Each row of a before or after table is a point. One or more steps were done to the points. Then noise was added and the rows were shuffled. The steps act on how far a point lies along the listed directions, d1 being the first. Write out the steps. A step turns or swaps two directions, mirrors them in a line or flattens them onto one, adds a multiple of one to another, or multiplies one. Angles are multiples of 10 degrees, from the lower direction toward the higher: turns from -170 to 170, lines from 10 to 170 but not 90. Use the fewest steps. Two steps may share a direction if one is a turn and the other turns, adds or multiplies; they go together, in the order done. Otherwise the lowest direction goes first.

Directions:
(1): | -1 | 40 |
(2): | -40 |  -1 |
Before (9 x 2):
|  16 |   1 |
|  35 |  -8 |
|  -7 | -60 |
|  20 |   9 |
| -35 | -37 |
| -30 | -43 |
|   4 |  -1 |
|   7 |  16 |
|  26 |  12 |
After (9 x 2):
|  -1 |   4 |
|  50 |   5 |
|  51 |  13 |
| -14 |  10 |
| -16 |  -7 |
|  43 |  41 |
| -24 |  28 |
| -27 |   8 |
| -21 |   6 |
Steps: turn d1 and d2 by 140 degrees

Directions:
(1): |  23 | -32 | -30 |
(2): | 42 |  8 | 24 |
Before (13 x 3):
| -34 |  15 |  -8 |
| -26 | -13 | -12 |
|  34 | -21 |   2 |
| -60 |   1 | -13 |
|  -6 | -10 | -13 |
|   9 | -17 | -18 |
| -39 |  -7 | -31 |
| -13 |  18 |  13 |
|  14 |  23 |  22 |
| -48 |  -5 |   5 |
| -54 |  20 | -10 |
|  16 | -25 |  -3 |
|  -9 | -17 | -23 |
After (13 x 3):
| -50 |  30 |   7 |
|   2 |   9 |  16 |
|  22 |   7 |  15 |
|  22 | -12 |  16 |
|  34 | -15 |   4 |
| -32 |  25 |   3 |
| -18 |  38 |  30 |
| -41 |   9 |  25 |
|   8 |  19 |  24 |
| -45 |  34 |  28 |
| -11 |  15 |  27 |
|  -6 | -16 | -30 |
| -23 |  -4 | -14 |
Steps: swap d1 and d2

Directions:
(1): | -30 |  20 |  41 | -30 |  19 |  24 |
(2): | -21 | -19 |  28 |   4 | -56 |  -8 |
(3): | -46 |  31 | -35 |  18 | -11 |   8 |
(4): |  -2 |  -1 | -28 | -60 | -15 | -16 |
Before (12 x 6):
| -21 |   0 |  34 |  18 | -24 |  -2 |
|  15 | -12 | -15 |  19 | -32 | -28 |
|  -4 | -27 |   5 |  18 | -11 | -11 |
|  32 | -20 | -29 |  14 |  20 |  -3 |
| -26 |  13 |  16 |  -9 |  -4 |   5 |
|   2 | -20 | -12 |  45 | -24 | -24 |
|  18 | -41 | -28 | -29 | -40 | -27 |
|  32 | -30 | -40 | -32 | -35 | -35 |
| -42 |  38 |  -5 | -40 |  41 |   3 |
| -45 |  51 | -53 |   4 |  51 |  36 |
| -18 |   0 |  11 |  38 | -60 |  -7 |
|  17 |   4 | -39 |  -2 |  13 |  -1 |
After (12 x 6):
| -45 |  48 | -56 |  12 |  45 |  31 |
|  26 | -23 | -33 | -42 | -30 | -31 |
|  -8 | -16 |  -3 |  39 | -21 | -22 |
|   8 |  -3 |  -6 |  13 | -26 | -23 |
|  15 | -36 | -21 | -35 | -40 | -24 |
| -37 |  33 | -14 | -33 |  37 |  -2 |
| -18 |   3 |  17 |  38 | -60 |  -2 |
|  11 |   6 | -36 |  -5 |  15 |   1 |
| -20 |  10 |  10 |  -8 |  -7 |  -1 |
| -10 | -27 |   8 |  15 |  -6 |  -8 |
|  30 | -18 | -21 |   8 |  21 |   2 |
| -19 |  -1 |  33 |  18 | -24 |  -4 |
Steps: multiply d1 by 0.7

Directions:
(1): | -40 |   7 | -29 |  48 | -30 | -26 |   4 |  12 |
(2): |  23 |  12 |   8 | -14 | -33 | -44 |  27 | -42 |
Before (13 x 8):
| -25 |  15 | -16 |  19 | -22 | -28 |  12 |  -5 |
|  27 |   7 |  20 | -33 |  24 |  15 |   5 | -18 |
| -32 | -12 | -13 |  15 |  41 |  52 | -30 |  49 |
|   6 | -11 |   8 | -15 |  33 |  10 | -13 |   5 |
| -15 |  10 | -16 |  24 | -22 | -27 |  14 |   2 |
|  13 | -17 |   8 | -30 |   0 |   1 | -14 | -11 |
|  -1 | -16 |   5 |   0 |  19 |   5 | -18 |  22 |
|  20 |   3 |  12 | -12 |   7 |  18 |  -6 |  -1 |
|  30 |  -7 |  14 | -46 |  14 |  24 |  -6 | -35 |
|   6 |  -3 |   9 | -20 |   0 |  -7 |   4 | -34 |
|  -7 |   7 |  -7 |  -3 |   0 |  16 |   4 |   6 |
|   1 |  -6 |  15 |   0 |  39 |  54 | -32 |  35 |
|  13 |  -1 |  13 | -20 | -11 | -21 |  -2 | -20 |
After (13 x 8):
|   0 |   1 |   2 |   6 |   7 |  23 | -15 |  16 |
| -32 |  -7 | -14 |  18 |   3 |   2 | -10 |  -1 |
|  13 | -14 |  14 | -17 |  20 |   1 | -10 |  10 |
|  -4 |  15 |  -3 |  -2 | -24 | -32 |  18 | -21 |
| -23 |  -5 | -10 |  18 | -10 | -11 | -19 |  14 |
| -24 |   4 |  -9 |  18 |  26 |  30 | -14 |  25 |
|  30 |  -4 |  32 | -29 |  40 |  46 | -19 |   9 |
|  46 |  -5 |  32 | -60 |  37 |  29 |  -2 | -17 |
|   4 |  10 |   1 | -14 |   1 |  12 |   7 |  -2 |
| -17 | -19 |  -8 |  -2 |   5 |   8 | -27 |  16 |
| -33 | -13 | -21 |  15 |  18 |  44 | -27 |  18 |
|   1 | -13 |   4 |  -9 |  32 |  10 | -15 |  11 |
|   4 |  10 |  -2 |   4 | -24 | -30 |  24 | -15 |
Steps: swap d1 and d2

Directions:
(1): | -41 |  12 |  -4 |  13 |   9 |  -5 |  -1 |  14 | -32 |  46 |  15 |
(2): |   5 | -60 |   2 | -30 |  18 |  -8 | -13 | -13 | -13 |  16 |   9 |
Before (8 x 11):
|  -1 |   0 |  -4 |   2 |   5 |   7 |   0 |   3 |   2 |  -3 |  -1 |
|  -6 | -10 |   1 |  -2 |  10 |   1 |   8 |   2 | -13 |   8 |  -1 |
|  23 |  -8 |  -4 |   0 | -13 |   4 |   3 |  -7 |  17 | -33 | -13 |
|   1 |  -5 |  -1 |   2 |   2 |  -2 |   9 |  -5 |   0 |  -5 |   3 |
| -13 |  -4 |   3 |  -5 |   8 |  -8 |   1 |   0 | -18 |  28 |   7 |
|  19 | -21 |  -3 |  -9 |   5 |   0 |   1 | -15 |  14 | -16 |  -6 |
| -13 |  34 |   4 |  16 |  -8 |   6 |  10 |   5 |   1 |   3 |  -3 |
| -15 |  23 |  -7 |  13 |  -1 |  -7 |   4 |  -1 |  -1 |   8 |  -1 |
After (8 x 11):
|   3 |  -4 |   0 |   3 |   1 |   0 |  10 |  -5 |   2 |  -9 |   3 |
| -31 |   9 |   1 |   3 |  10 | -11 |   2 |   8 | -32 |  46 |  14 |
|  36 | -19 |  -2 | -12 |  -2 |   3 |   3 | -19 |  31 | -39 | -14 |
| -20 |  19 |   5 |  10 |  -1 |   3 |   6 |   5 |  -8 |  17 |   3 |
| -25 |  14 |  -8 |  11 |   6 |  -9 |   3 |   0 | -10 |  22 |   4 |
|   0 |  -1 |  -4 |   2 |   6 |   6 |   0 |   3 |   2 |  -4 |  -2 |
|  49 | -19 |  -3 | -10 | -18 |   7 |   3 | -16 |  36 | -60 | -22 |
| -14 |  -1 |  -1 |   2 |   9 |   1 |   9 |   5 | -17 |  13 |   0 |
Steps: multiply d1 by 2; multiply d2 by 0.4

Directions:
(1): | -31 | -40 | -19 |  -3 | -30 | -24 | -48 | -47 |  13 | -10 |  -2 |   0 |
(2): | -42 |  36 |   3 |   6 |  39 |   6 | -27 |  -5 | -34 | -36 | -35 |  12 |
(3): |  20 |  43 |  10 |  19 | -10 | -13 | -59 |   5 |  -9 |  50 |  13 |   4 |
(4): |  -8 | -25 |  41 |  18 |  16 |   2 |   4 | -22 | -47 |  -4 |  60 |   4 |
(5): | -16 | -24 |  12 |  42 |  42 |  25 |   4 | -18 |  37 |  41 | -22 |  14 |
(6): |  57 | -13 |  21 |  33 |  -7 |  26 | -25 | -10 |   4 | -44 | -22 | -19 |
Before (14 x 12):
|   9 |  52 |  11 | -10 |  13 |   3 |  14 |  39 | -10 | -16 |  -8 |   8 |
| -58 | -11 |  10 |  -3 |  10 | -10 |  19 |  -4 | -40 |   3 |  36 |  19 |
| -23 | -26 |  15 |  -8 |  12 |  -1 |  26 |  -3 | -25 |   2 |  52 |  13 |
|  33 |  23 |  18 |  17 |  21 |  16 |  33 |  35 | -12 | -11 |   9 |  -3 |
|   3 |   3 |  10 |  25 |   3 |  14 | -18 | -23 | -19 | -37 |   3 |  -2 |
|  -9 |  -5 |  11 | -22 | -18 | -21 |  -2 |  -7 |  -7 | -22 |   8 |  -5 |
|  20 |  32 |  15 |  -2 | -12 |   3 | -15 |  -5 | -38 | -12 |  15 |  -7 |
| -56 | -40 |  -2 |   0 |  31 |   5 |  60 |  -4 | -11 | -11 |  38 |  19 |
| -28 | -31 |  22 |  -4 |  -3 |   0 |  35 | -10 | -39 | -41 |  42 |  17 |
| -39 | -30 |  22 |   6 |  19 |   1 |  30 | -27 | -34 |   7 |  44 |   8 |
|  25 |  14 |  20 |  27 |  10 |  15 | -44 | -14 |  -8 |   5 |  -1 |  -2 |
|  28 |  23 |   9 | -13 |   2 |  10 |   4 |  10 |  -8 |  -9 |  -2 |  -9 |
|  52 |  17 |  40 |  22 |  18 |  29 |  16 |  23 | -20 | -14 | -14 |   3 |
|  17 |   6 |  -1 |  -4 | -25 | -17 | -36 |  -3 |  -4 |  17 |  11 |   6 |
After (14 x 12):
| -34 | -24 |   9 |  -2 |   4 |  -6 |  39 |   5 | -19 |  26 |  49 |  16 |
|  37 |  -7 |  15 |  19 |  -8 |  21 |  12 | -10 |  -1 | -13 |  23 | -11 |
|  43 |   9 |  17 |  12 | -12 |   6 | -31 |  -5 |  -6 |   6 |  17 | -11 |
| -32 | -23 |  24 |  12 |  27 |   3 |  27 | -22 | -34 |  25 |  46 |  10 |
| -10 | -41 | -12 |  16 | -24 | -16 | -30 | -35 |  13 | -21 |  11 |  -4 |
| -26 | -41 |  28 |   9 |  14 |  10 |  45 | -14 | -19 | -23 |  34 |  19 |
|  -5 |   2 |  19 | -17 |   4 |  -7 |  26 |  10 |  -7 | -22 |   4 |  -1 |
| -54 | -47 |   3 |  24 |  39 |   7 |  41 | -15 |   4 |  24 |  37 |  25 |
|  20 |  -5 |   3 | -16 | -36 |  -1 |   2 | -15 | -24 | -24 |  30 | -12 |
|   1 | -24 | -14 | -21 | -49 | -28 |  -9 | -12 |  30 | -14 |  10 |   2 |
|  15 |  33 |  -1 | -18 |  -7 |  -8 | -11 |  17 | -28 | -16 |   1 |   4 |
|  12 |  -8 |  -5 | -19 | -17 |  -3 | -13 | -18 |   5 | -17 |  -3 | -10 |
| -40 | -26 |  16 |   1 |  26 |   0 |  14 | -17 | -24 |   3 |  42 |  18 |
|  20 | -47 |  12 |  16 | -34 |  -8 | -43 | -39 |   4 | -17 |  -7 |   4 |
Steps: turn d1 and d2 by 170 degrees; turn d3 and d5 by -40 degrees

Directions:
(1): |  60 |  35 |   5 | -31 |  16 | -30 |  10 | -20 | -33 | -49 |  15 |  14 |  20 |  35 |  18 |  11 |  -1 |  30 |
(2): | -22 |  20 | -15 |  -9 | -26 |  28 | -29 | -43 |  25 |  31 |  37 | -10 | -24 |  45 |  24 |  -5 |  -3 |  53 |
(3): | -10 |  23 |  51 | -11 |  28 | -18 | -27 |  29 |  53 | -27 |  35 |  26 | -48 |  -5 |  -1 |  15 |  -3 | -13 |
Before (14 x 18):
| -14 |  -2 |   1 |  11 |  -9 |  11 |  -2 |   2 |  10 |   9 |   0 |  -2 |  -6 |  -2 |  -2 |  -6 |   0 |  -4 |
|   6 |   4 |  -1 |  -6 |  -1 |   2 |  -4 |  -6 |   0 |   1 |   7 |   0 |   1 |   7 |   0 |  -3 |  -2 |  10 |
| -10 | -13 |  -2 |  11 |  -6 |  10 |   5 |   7 |   2 |  12 |  -6 |  -7 |  -1 | -14 |  -4 |  -6 |  -6 |  -9 |
|  -7 |  -7 |  11 |   4 |   2 |  -7 |   1 |  12 |   7 |   3 |  -1 |   7 |   2 | -16 |  -7 |  -3 |   4 | -10 |
| -11 | -23 | -18 |  15 | -14 |   8 |  11 |   1 | -18 |  20 | -23 | -12 |  19 | -11 |  -5 | -11 |   0 |  -7 |
|  -5 |  -9 |  -8 |   6 |   1 |   5 |  -5 |   0 |  -2 |   7 |  -5 |  -2 |   4 |  -5 |  -3 |  -4 |   0 |  -5 |
|  -8 |  -4 |   6 |   5 |   2 |   1 |  -5 |   8 |  11 |  -1 |  -2 |  -2 |  -9 | -10 |  -6 |   2 |   3 | -11 |
|  -3 |  -3 |  -3 |  -2 |   0 |   2 |  -1 |   0 |  -3 |   1 |  -4 |  -4 |   3 |  -2 |  -6 |  -1 |   1 |  -3 |
|  -3 |  -1 | -15 |   2 |  -7 |   8 |   1 | -12 |  -5 |  11 |   0 |  -6 |  11 |   8 |   5 |  -4 |   2 |  11 |
|  -3 |  -4 | -13 |   3 | -11 |   5 |   6 |  -7 |  -7 |  11 |  -4 |  -7 |  14 |   2 |   3 |  -3 |   3 |  10 |
|  -2 |   2 |   2 |   3 |  -2 |  -2 |   2 |   0 |   5 |  -2 |   2 |   5 |  -7 |   0 |  -1 |   1 |  -1 |   9 |
| -12 | -21 | -15 |  12 |  -9 |   9 |  12 |  -4 |  -9 |  16 | -22 |  -7 |   5 | -10 |  -7 |  -5 |   1 | -11 |
| -17 |   3 |   6 |   4 |  -1 |   7 | -11 |  13 |  27 |   5 |   4 |   3 | -19 |  -3 |  -2 |   1 |  -2 |  -5 |
|   4 |  -6 | -15 |   3 | -16 |   7 |   8 | -15 | -16 |  15 | -10 | -14 |  16 |   8 |   4 |  -4 |  -1 |   8 |
After (14 x 18):
| -11 | -18 | -11 |  14 | -12 |  14 |   8 |   3 |  -5 |  20 | -12 | -11 |   5 | -15 |  -6 |  -8 |  -5 |  -8 |
|  12 |   6 |  -2 | -10 |  -1 |   2 |  -2 |  -9 |  -4 |  -2 |   6 |  -1 |   4 |  10 |   2 |  -2 |  -2 |  13 |
|  -2 |   5 |   9 |   2 |   2 |  -3 |   0 |   3 |  10 |  -7 |   5 |   9 | -13 |   1 |   0 |   3 |  -1 |   9 |
| -13 |   0 |  19 |   3 |   8 |  -2 | -12 |  16 |  26 |  -5 |   6 |   5 | -22 | -14 |  -7 |   5 |   2 | -17 |
| -14 |  -5 |  20 |   4 |   6 |  -6 |  -6 |  19 |  21 |   3 |   5 |  10 | -10 | -21 |  -9 |  -1 |   3 | -16 |
|  -8 | -45 | -60 |  27 | -38 |  26 |  31 | -21 | -59 |  47 | -54 | -33 |  57 |  -9 |  -7 | -25 |   2 |   1 |
|  -6 | -14 | -17 |  10 |  -4 |   9 |  -1 |  -5 | -11 |  13 | -11 |  -7 |  13 |  -5 |  -3 |  -5 |   0 |  -4 |
|   5 | -12 | -37 |   6 | -24 |  11 |  20 | -22 | -33 |  21 | -20 | -19 |  38 |   8 |   5 | -10 |   5 |  19 |
| -18 |  17 |  33 |  -5 |  13 |  -3 | -23 |  25 |  52 | -12 |  22 |  17 | -41 |  -3 |  -1 |   8 |  -3 | -10 |
| -12 | -37 | -45 |  20 | -26 |  22 |  27 | -19 | -37 |  35 | -44 | -22 |  32 |  -9 |  -7 | -13 |   3 |  -7 |
| -11 |   0 |   2 |   9 |  -7 |  10 |  -2 |   2 |   9 |   8 |   2 |  -1 |  -6 |  -1 |  -1 |  -6 |   1 |  -2 |
|  15 | -21 | -52 |   9 | -36 |  18 |  28 | -38 | -56 |  31 | -34 | -33 |  52 |  15 |   6 | -14 |   3 |  22 |
|  -2 |  -6 |  -9 |  -1 |  -3 |   5 |   1 |  -4 |  -7 |   5 |  -9 |  -7 |   7 |  -3 |  -7 |  -4 |   2 |  -2 |
|   6 |  -7 | -36 |   4 | -18 |  14 |  14 | -26 | -31 |  17 | -12 | -14 |  33 |  15 |   7 |  -7 |   4 |  23 |
Steps: add 0.7 times d2 to d1; multiply d3 by 3
